Rows are points. Before rounding, the points of a table are all equally far from one centre. They may lie mostly on one side of it. Write the centre, to within rounding.

Points (5 x 2):
[[-4.8, 0.5],
[-2.5, 2.8],
[-4.3, -1.6],
[-4.8, -0.4],
[-4.5, 1.2]]
Centre: [-1.9, 0.0]

Points, 12 rows:
[[-2.7, 5.0, -0.1, 1.1, 3.2, 1.6, -4.5, 0.5, -4.6],
[-5.2, 2.1, 4.2, -0.1, 2.7, 4.3, -1.1, 2.3, -2.0],
[-3.4, 5.1, 0.1, 3.4, 0.0, 5.3, -1.2, -3.0, -2.7],
[-7.8, 5.6, 0.7, 1.3, 2.2, 3.1, -1.5, 1.4, -0.4],
[-3.3, 4.9, -1.7, 1.2, 1.7, 3.2, -4.1, -1.4, -5.2],
[-1.4, 1.4, -1.0, 0.0, 0.9, 4.6, -3.3, 5.1, -3.7],
[-0.2, 3.8, 0.7, -2.7, 2.8, 6.4, -0.2, 1.4, -3.8],
[-1.0, 2.8, -2.4, -0.6, 6.8, 0.2, -1.5, -0.7, -2.2],
[-5.6, 3.2, 0.9, 2.7, 1.0, 1.1, -3.8, 3.8, -0.8],
[-3.1, 3.5, 0.0, -2.7, 1.7, -0.6, -4.1, 3.3, -2.9],
[-0.9, 4.5, 1.2, 5.2, 0.1, 1.0, 0.2, -0.7, -0.3],
[-5.6, 5.1, -0.2, 0.3, 2.8, 1.7, -4.9, 2.7, -1.9]]
Centre: [-2.5, 2.2, -1.1, -0.2, 1.2, 2.7, -0.7, 0.2, -0.3]
